Rows are points. Before rounding, the points of a table are all equally far from one centre. They may lie mostly on one side of it. Where is the centre, to within rounding?
In the rows, 128 means zero.

Points:
[[ 91 159 158]
 [124 166 122]
 [113 165 124]
 [ 99 158 176]
 [101 161 126]
 [ 76 139 124]
 [126 130 212]]
Centre: [129 102 149]

Points, 11 rows:
[[118 132 117 181  98  95]
 [ 99 108  86 143 163  90]
 [ 99 124 116 182 160 104]
 [133 147  81 186 130  99]
 [143 125 112 135 134  50]
 [137 188 122 165 145 156]
 [ 93 138  66 149 123 106]
 [110 163 114 193 132 101]
 [119 165 108 193 140  97]
 [144 160  85 179 113  98]
 [146 131  83 168 108  89]]
Centre: [129 147 119 130 137 113]

Points, 18 rows:
[[ 81 121 131 151 128 125  80 107 139 186 132]
 [116 125 118 173 138 155 101  70 118 199  99]
 [117 121 104 139 140 155  95  85 108 188  73]
 [104 116 133 144 127 139 101  97 104 188  65]
 [129 146 120 177 129 157  73  62 133 168  95]
 [116 109 148 106 110 104  92  94 129 204  88]
 [109 140 128 149 141 129 105 113  80 158  91]
 [124 147 105 142 122 165 123  69 153 198 112]
 [140 157 124 165  91 122 134 107  82 165 107]
 [122 122 106 165 112 187  82  86 129 172  88]
 [140 129 132 144 113 163  59  86 124 187 104]
 [116 144 129 150 106 181  88  95 106 141 113]
 [162  90 151 151 105 164 104  87  79 159  75]
 [117 117 155 162 181 156 100  79 128 163 105]
 [110 142 134 178 151 140 100  64  97 143 110]
 [133 145  96 162 156 163  93  82 111 168 107]
 [119 141 108 176 115 160 117  92 125 201 111]
 [128 116 143 148 121 143  68  87  84 160  78]]
Centre: [148  98 121 148 116 119 119  93 144 139 112]

Points (21 x 14):
[[131 149 107  69 141 147 109  94  79 143 136 114 101 125]
 [148 122 112  87 154 151 160 120  68 129 163 109  84 102]
 [132 166  96  76 160 143 114 111  93 154 197  88 100 118]
 [127 132 102  95 151 166  70 144  98 150 172  81 100 136]
 [157 111 103  91 165 178 113 108  88 130 174 129  88 144]
 [117 142  94  66 151 157 125  96  93 133 171  92 110 120]
 [128 135 145 109 134 164  90 121  87 180 196  97  51 129]
 [143 152 102  80 169 171 116  99  92 141 183 107  90 107]
 [136 154  98 101 164 161 116 105  69 176 171 106  95 124]
 [141 153 112 116 156 190  92 111  92 174 175 104  78 106]
 [130 115  83 112 151 172 112 115  80 134 145 108 120 139]
 [142 162 114  76 156 166 103 124  83 149 156 100 105  98]
 [112 156  92  92 174 163 138 106  79 157 179 112  88 105]
 [108 159  85  95 168 168 117 107  92 123 144 130  60 150]
 [161 113 115 124 158 166 142 151  92 113 144 123  53 105]
 [134 143 115  98 123 202 112 110  70 134 166 101 101 136]
 [118 131 112  83 154 160  84 105  98 161 169 111  73  94]
 [121 161  97 115 153 192 114  90 113 159 176  85 104 116]
 [135 128 134  78 153 168 105  80 105 125 173 115  71 148]
 [134 126  87 114 174 189 109 102 129 164 158  94  81 147]
 [146 127  95  89 129 210 125 121 116 119 169  99 122 125]]
Centre: [123 144 120 114 123 149 135 140 129 148 167 125  86 134]
